Each row is a point. Any point is a mix of the corners, with weights that add up to 1. It lies inside the corners' shape when no weight is negative. Say inside or outside, and name the corners with a negative weight.
In the rows, 128 means zero.

Corners:
(1): [131 103  65]
(2): [ 85 135  63]
(3): [174 145 210]
(4): [196 168  66]
Points:
[153 129  71] -> inside
[107 137  90] -> inside
[125 115  71] -> inside
[121 117  98] -> outside (4)
[178 164 108] -> outside (1)
[110 139  40] -> outside (3)
[131 134 119] -> inside
[156 150  73] -> inside
[186 162  74] -> inside

Corners:
(1): [134  95 130 170  93 110]
(2): [156 177  93 128 121 166]
(3): [ 83  75 185 249 122 106]
(4): [137 174 130 112 139 146]
(5): [164  82  91 159 140  94]
(6): [122 134 132  75  88 193]
(7): [107 135  95 147 149 126]
Points:
[124  98 129 167 121 114] -> outside (2)
[130 145 103 137 130 144] -> inside
[122 119 107 172 133 115] -> outside (4, 6)
[122 119 128 140 120 137] -> outside (2)

Corners:
(1): [126 132 151 130 148 157 129 113 150 142  80]
(2): [111 124 107 155 119  73 115 153 167 119  83]
(3): [145 148  97 122 165 127  85 104 108 111 122]
(4): [126 103 175 125 147 198 118 196 173 122 155]
(5): [170 100 141 179 142 163 183 190 230  66 153]
(6): [107 157 137  99 145 103 115  95 127  70 129]
(7): [ 83  97  65  65 113 139 122  67 119 200 130]
(8): [  7 160  83  91  61 145  84  84 103 165 157]
(9): [ 87  49 171 108 163 230 132 215 147  99 116]
(10): [155 134 162 157  97  97 129 157 121 118 123]
(11): [125 182 109 133 166  68 129 157 112 127 150]
(12): [163 196 142  89 116 140 107 170 158 100 107]
Points:
[147 103 137 142 165 159 128 161 152 117 121] -> outside (6, 8, 12)
[111 133 133 108 142 168 117 145 146 120 140] -> outside (2, 10)
[119 160 137 129 123 114 105 136 136 115 116] -> outside (5, 7, 9)
[117 136 141 129 135 141 119 158 144 113 133] -> outside (7)
[126 120 127 114 154 145 123 159 151 113 137] -> outside (1, 8, 10)
[118 126 138 117 138 154 125 141 138 122 126] -> outside (2)

Corners:
(1): [130  66  87 137 111 128 128 139  94 128 174 114 144 126]
(2): [121  73 140 176  80  79 118 108  85 163 138 101 135 153]
(3): [120 118 133  58  91  58 175 154 114 180 230 123 143 134]
(4): [163 168 138 140 115 146 165 120 144  52 100  81 154  78]
(5): [ 86 154 110 171 113  89 126  91 130 155 118  98 120 126]
(6): [130 155 137 145 118 126 126 106  93 163 123 103 152 149]
(7): [ 98 133  89 182 100 101  96 160  92 182 120  99  72 142]
(8): [159 151 108 171 118 101 110 147 205 164  87 188 133  96]
(9): [155 163 114 166 151 123  99 148 108 101  96 110 149 101]
(10): [190 169 122 132 159 104 146 120 180  97 124 106 128 121]
(11): [129 115 106 160 128  92 157  78 102 148 102 122  44  88]
(12): [114 168  86   7 111 105 136 100 129  42  94  97 111 105]
(13): [101 121 149 169  98 120  98 146  79 147 205 117 103 121]
(14): [131 151 162 111 172 141 109 167 119 151 107  78 155 112]
(15): [101 140 142 180 132 125 120 150 104 165 102 135 130 147]
Points:
[120 131 126 120 123 101 130 123 101 139 147 108 123 128] -> outside (4, 7, 8)
[149 140 134 155 131 116 134 130 133 130 130 116 139 110] -> outside (7, 12)
[127 141 126 146 115 114 117 140 118 131 139 113 130 119] -> outside (11)
[121 120 117 142 117 104 120 134 107 151 143 113 124 128] -> outside (4)
[140 138 135 117 114 102 125 144 126 135 143 110 137 122] -> outside (1, 5, 11, 15)

Corners:
(1): [118 199 148 122 107  71 115 166 157 206 131  31 102 174 172  99  47 114
  81  78]
(2): [111  69  55  31  95 160 157  82  71  22 145 162 145 118  81 155 162 170
  88  97]
(3): [114 182 101 126 107  92  82 135 192 105 137   7  69 183 184 110  81  87
  13 127]
(4): [108 176  75 192 124  92  91 148 125 166 104 100 112 205 180 148 110  74
 174  77]
(5): [130 168 133 123 112 112 122 162 159 149  55 137 106 181 201 108  48 102
  88 139]
(6): [122 191 116 148  88 112  87 166 169 139 126  89  57  96 185 139  96 100
 100 100]
(7): [141 113 138  83 159 110 101  77 139 145 173  58  68 146 180 120  89  88
 111  49]
(8): [202  60  68 101 171 108 147 123  74  55 140 189 155 158  43 177 151 149
 151 132]
(9): [155  54  76 107 191 189 132  91 134  85 149 185 170 142  62 126 201 173
 185 123]
(10): [110  99 111  27 153 119 131  92  71  86 195 100 119 104 119  82 133 131
 125 112]
(11): [110 235 114 111 163  84 117 185 213 141 104  73 116 162 226 124  61 109
 136 119]
(12): [101 193 110 155 160  92  40 155 152 159  71 126  97 169 202 112  86 122
 116  73]
(13): [177  92  22  88 150 161  92 113 143 109 138 200 194 160  97 134 145 135
 170 127]
(14): [161  26  69 139 161 125 118  93 140  85 167 191 178 131  61 147 120 141
 214 120]
(15): [128 111 102 104 110  76 127  91  98  80 172 149 140 149 179 137 160 121
  69 112]
(16): [158  83  56 107 157 133 195  72  92  79 165 118 101 105 143 118 136 144
  71  75]
(17): [170  61  14 136  98  85 153 137 102  64 126 218 147 169  81 123 225 141
 180  72]
(18): [115 168  83 149 161 118  80 190 172 166 124 156  68 181 182 122  48 133
 167 117]
(19): [ 85 151 133  23 106  54 120  25 120 131 148  68  85 134 153  98 138 158
  57 168]
(20): [183 113  96 128 107 113 134  78 103  73 188 131 108 153 106  97 134 162
 131  99]
(21): [139 102  95  60 162 132 177  47 141  88 180 182 149 112  24 106 129 111
 141 117]
Points:
[132 144  93 113 131 106 113 134 133 119 132 118 109 156 165 124 115 127
 110 105] -> outside (14, 21)
[127 159  96 129 107  86  97 148 137 122 120 118 115 167 168 127 101 121
 119 118] -> outside (7, 9, 16, 21)
[133 125  93  98 133 117 119 117 133 104 145 126 113 143 135 120 116 132
 113 110] -> outside (4)
[135 110  91  98 129 113 125  95 116 101 146 130 126 143 119 122 139 131
 112 104] -> outside (11, 18)
[132 137  88 112 134 103 118 119 137 117 136 122 120 158 145 125 121 118
 127 105] -> inside
[128 134  96 108 128 105 127 108 129 124 145 116 106 139 154 116 106 123
 113  89] -> outside (3, 8, 9)
[135 132  92 104 133 113 123 114 134 107 137 123 124 148 136 124 119 124
 121 105] -> outside (18)
[144 116  91 104 141 110 129 105 120 101 150 129 122 151 129 123 124 131
 122 104] -> outside (6)

Corners:
(1): [102 126  42  68  84  72 134 149 165 129 147 181 118  71  96 205 140  86
 153 173]
(2): [106 152  96 170 159 133  90 134 105 169 182  94 129  81 150 201 106 159
  60 167]
(3): [109  97 108 171 117  84 155 141 114 148 165 127  85 162 115 159 158 103
 169 129]
(4): [112 106 121  98 112 215 142 113 154 119  98 166 120 112 107  65  64 143
 134  87]
(5): [159  96 165  52 149 120 179 131 113 101 101 121  97 204 121  40 196 165
  83 159]
(6): [161  96 156  96  63 207 138 148 102 151  75  87 109  57  72 141  91 138
 155  90]
(7): [168 134  66 171 177 180 104 145 150  98 127 140 122 106 149  58 185  88
  55  94]
(8): [143 167 134 181  85  69 192 101  80 125  84  78 140 188 145  74 133 132
 116 107]
(9): [106  91  56  78 182 187 137 167 145  98 116 115 103 154  64 140 185 138
  97 186]
(10): [114 100 123 109 140 186 194 145 145  88  49 151 154  80 141 159 143 149
  85  82]
(11): [139 163 155  78 161 200  65 158  70 141 175 149  89 108  46 189  40  74
 112 144]
(12): [176 171 166 121 148 143  94 142 120 131 136 127  72 171  70  76 118 174
  90  80]
(13): [106 198 151 115 150 192  85 162 117 221 163 109  97 146  99 134  98 133
  94 119]
(14): [140 171 149 198 123  90 206 153 170 131  89 129  60 135 147  98 123 187
 109 173]
(15): [149 192 182 195 156  66 162  82 130 153  88  51 171 119 121 166 147 112
 130 167]
(16): [163  78  66  80  85  42 118 168 120 192  60 104 174 164 134 154 163 180
 134 188]
(17): [208  81 148 104 152 113 194 102 174 120 129 154 133  98  85 154 158  51
  83 121]
(18): [142 144  60 202  97 138 149 118  78 118 215 162 210 162 118  97 204  83
 146  91]
(19): [ 93 130 142 126 110 123 195 126  60 186  67 121   7 142  91 105  49 203
 135 174]
(20): [108 168 145 105 191 103  91 164 115 178 172  79 162 140  77  82  84 146
  80 117]
(21): [108 131 168 103 140 111  86 154 164 133 130 158  93 113  85 149 135 129
  44 140]
Points:
[132 114 125 107 114 127 147 130 129 138 105 126 125 126 102 139 141 134
 114 129] -> outside (7, 11, 14, 20)
[134 144 120 140 132 125 132 140 118 146 132 121 122 128 104 137 134 124
 107 132] -> outside (4, 5)
[141 136 133 119 134 162 165 132 127 122  89 123  86 116 108 121 117 141
 105 137] -> outside (3, 16, 18, 20, 21)
[140 133 138 131 131 124 125 132 112 153 124 116 131 133 111 127 128 129
 102 119] -> outside (1, 9, 14)
[129 117 117  99 135 169 135 135 115 117 128 143 105 113  90 111 113 127
  98 119] -> outside (3, 13, 14, 15, 16)
[141 135 134 116 143 145 126 136 118 140 136 131 111 117  93 146 109 114
 102 135] -> inside
[133 127 122 116 124 134 137 136 114 145 116 121 116 128 102 128 125 136
 114 131] -> outside (14)
